Each row is a point. Each copy is the shape, with its points in the same order, turned, moved and blurred by noise. Some copies are also mirrored. Which?
(in the rows, 128 means zero)

Shape:
[[174 131 170]
 [140 188 122]
 [105 182 165]
 [171 116  70]
 [ 80 109 111]
 [101 104  56]
 [169 122 150]]
Copy 1 (7 x 3):
[[196 125 119]
 [149 177 148]
 [167 166 191]
 [120 148  63]
 [ 97 113 152]
 [ 63 126  98]
 [186 131 101]]
Copy 1 is: only turned
Copy 2 (7 x 3):
[[170 126 157]
 [105 161 181]
 [103 104 203]
 [117 173  80]
 [ 70  83 108]
 [ 61 126  77]
 [160 127 141]]
Copy 2 is: only turned
Copy 3, 7 rows:
[[113 149  72]
 [ 91 161 153]
 [ 60 117 131]
 [181 158 146]
 [135  68 149]
 [180  91 180]
 [129 146  88]]
Copy 3 is: mirrored
Copy 4 (7 x 3):
[[144 160 187]
 [124 188 114]
 [178 193 132]
 [ 75 128 118]
 [158 108  90]
 [ 96  95  64]
 [131 144 168]]
Copy 4 is: mirrored

Shape:
[[172 145 123 158 154  91]
 [134 115 107 118  52 110]
 [105 158 106 130   7 142]
 [128 128 171 143 139 142]
 [122 134 123 137 155  63]
 [128 165 127 130 157 152]
 [105 128 113 180 156 139]
 [134 134 109 125 158 146]
 [212 126 107 113 162  91]]
Copy 1:
[[125 174 107 166 169 100]
 [138 148 143 150  61 119]
 [133 135 155 170  33 187]
 [149 137 141 114 168 141]
 [ 83 184 134 124 157  89]
 [130 168  94 122 164 162]
 [ 94 115 100 133 168 139]
 [130 158  79 109 151 136]
 [155 206  81 149 145  61]]
Copy 1 is: only turned
Copy 2 (9 x 6):
[[116 157  80  97 167 151]
 [131  91 106 127  84 108]
 [133 100 108 157  17 117]
 [131 136 147 113 144 186]
 [ 69 143 107 114 163 131]
 [134 187 152 141 137 149]
 [120 146 123 175 161 174]
 [139 155 139 142 158 131]
 [150 154  98  73 189 107]]
Copy 2 is: mirrored

Shape, 14 rows:
[[104 126  74 137 110 138 138 141]
 [115 122  98 143 111 133 111 125]
 [172 130 145 142 104 136 162 127]
 [114 158 135 136 115 120 141 144]
 [148 121 114   7 102 135 149 158]
 [137 143 135 143 116 145 153 123]
 [115 123 105 131 138 128 111 181]
 [153 142 141 127 113 148 170 125]
 [127 128 134 118 178 138 127 124]
 [135 137 123 140 103 109 126 126]
 [104 124 130 129 105 147 133 133]
 [142 144 116 111 112 134 136 122]
 [108 142 128 149 107 143 116 120]
 [114 119 135 140 104  82 139 140]]
Copy 1:
[[ 97 126  84 158  97 151 126 129]
 [119 119 104 167 100 129 130 125]
 [134 142 107  94  98  88 137 146]
 [121 141 120 135  96 124  98 165]
 [ 82 100 135  54 105 144  70  68]
 [135 144 114 119  92 124 132 149]
 [ 83  93 115 149 124 139 115 157]
 [135 148 114  88  89 119 131 146]
 [143 116 140 124 145 155 128 146]
 [129 132 107 144 102 101 106 135]
 [109 136 134 143  89 132 129 133]
 [136 122 109 117  96 126 109 123]
 [133 129 126 161  84 126 128 143]
 [102 157 118 152 125  94  97 140]]
Copy 1 is: only turned
Copy 2 (14 x 8):
[[156 114  79 133 126 107 119 153]
 [160 120 110 145 136 108 118 134]
 [123 152 147 149  99 132 130 162]
 [127  98 133 106 116 120 108 153]
 [100 180  80  80 170 189  86 128]
 [119 118 124 147  98 127 119 142]
 [154  90 112 118 169 128 129 156]
 [105 138 128 139  96 148 122 147]
 [128 100 117 126 134 149 148 103]
 [152 132 140 119 125 108 115 135]
 [114 110 108 146 133 109 109 141]
 [135 138 119 126 116 136 104 133]
 [138 103 121 144 119 103 100 132]
 [138 131 141  99 134  82 126 151]]
Copy 2 is: mirrored

Shape:
[[149 146 162 116  95 123 100 168 170  94  85]
 [155 128 106 178 114 164 178 121 182 115 106]
 [182 135 122 110 110 112 108 141 147 145 146]
 [177 134 140 160 152 155 107  85 108 157 168]
 [ 65 166  70 102 112 169 203  94 134 127 170]
 [ 88 128 118 137 119 143 109 186 112  82  85]
 [166 132 147 116 181 121 132  83 142 195 135]
 [104 104 140 125 133 169 170 160 160 170 118]
 [ 84  83 123 151 137  62 119  88 165 188 180]
 [125 170 102 136 132 121 124 180 119 110 159]
 [139  76 138 130 122 102 210 120 104  88 160]
 [ 91 129 144 171  97 147 203 171 118 175  81]
 [127 107  73  97 120 167 184 131 104  93 138]
 [129  56 136 132 124  92 204  89 158 196  72]
 [115 143 140 138  90 161 102 138 179 184  82]]
Copy 1:
[[114 143 150 165 170 138 124 151 157 167 103]
 [162 110 134 141 110 116 175 204 101 173 119]
 [166 173 128 121 119 130 110 139 157 134 100]
 [141 165 112  89  78  81  86 148  78 166  96]
 [177 110  99 125 109 200 179 132  28 132 134]
 [ 80 107  95 183 162 149 117 168 113 120 106]
 [154 165 139  21 114 111 119 115 103 164  97]
 [123 162 102  86 156 151 175 170 105 139 146]
 [159 110  59  66 105  99 138  71 146 135 185]
 [169 127  85 157 144 136 103 143 102  97  92]
 [142 119 159 123 100 129 112 161  88  99 206]
 [106 141 110 120 151 112 220 171  80 105 130]
 [142 126 124 131  81 205 123 186  80 113 135]
 [115 109 168  35 110 114 208 150 148 138 181]
 [109 166  92 120 159 140 189 129 150 180  86]]
Copy 1 is: only turned
Copy 2 (15 x 11):
[[ 94 102 109  89  86 153  58  95 117 126 126]
 [161 163 126 170  99 124  74  99 174 116 157]
 [106 103 100 109 112  83  89 154 119 141 157]
 [141 102 119 124 134 107 116 203 189 107 161]
 [128 157 128 204 152 163 176 101 143 180 186]
 [104  82 146 144 102 163 104  82 145 162  74]
 [172 121 134  92 178  84 117 170 139 101 164]
 [203 107 123 123 131 129 106  99 149 177 145]
 [163 161 128  80 120  45 206 122 157 135 130]
 [101  84 162 153  80 120 126 140 126 162 139]
 [165  83  94 188 100  94 162  86 126  87 147]
 [214 139 117 161 101 162 119 120 129 165  83]
 [123  89 104 216 144 127 123  88 143 152 154]
 [223 167  81 131 158  71 124  85 128  95 104]
 [144 158 106  84 122 156  76 128 156 183 114]]
Copy 2 is: mirrored
Copy 3:
[[ 86 164 131 108  81 136 103 107 118 118  82]
 [182 153 118 161  76 127 164 134  89 118  53]
 [139 138 132  82 127 135 147 104 116 168 106]
 [191  75 127 108 126  99 137 157 129 164 117]
 [123  80 141 157 119 139 249 154  32 108 105]
 [ 85 139  84 136 128 141 106 140  77  73 104]
 [160  86 156 149 149  80 150 101 135 188 101]
 [119 150 145 166 161 113 167 158 102 125  57]
 [156 149 151 182 165 117 196 126 147 153 193]
 [116 141  98  88 125  99 153 137  55 120 126]
 [183 121 148 111 152 123 196  98 119  42 103]
 [145 165 183 179 156 120 124 165  47  90  71]
 [145  92  99 120 148 156 199 117  66  83  67]
 [183 148 190 218 176 141 158  73 128 122  79]
 [104 156 155 169 112 152 116 159 102 175  83]]
Copy 3 is: mirrored
Copy 4:
[[110  64 116 115 137 172 151 106 144 194  92]
 [130 114 108 207 166 164 146  90 124 143 154]
 [141  96 136 130 113 102 172 122 148 160 105]
 [197 115 128 127 127  83 117 106 149 137 160]
 [115 212 113 136 214 142 175 133 107 109 145]
 [ 98 106 152 120 173 216 104 155 154 146  89]
 [143 124 144 118 131  48 111  83 100 146 136]
 [ 66 144 117 143 169 116 110 121 132 178 149]
 [ 86  84 129 118 145  56 155 163 105  66 164]
 [123 123 182 109 171 151 155 132 180 143 113]
 [ 89 162 124 150  82 150 140 109 153  75 125]
 [ 67 152 160 158 143 173 102 133 109 177 189]
 [111 199 122 176 149 157 136 123 156 110  79]
 [ 56 134 119 184  85 103 111 126  44 125 138]
 [114  85 115 134 169 123 133 142 100 213 147]]
Copy 4 is: mirrored
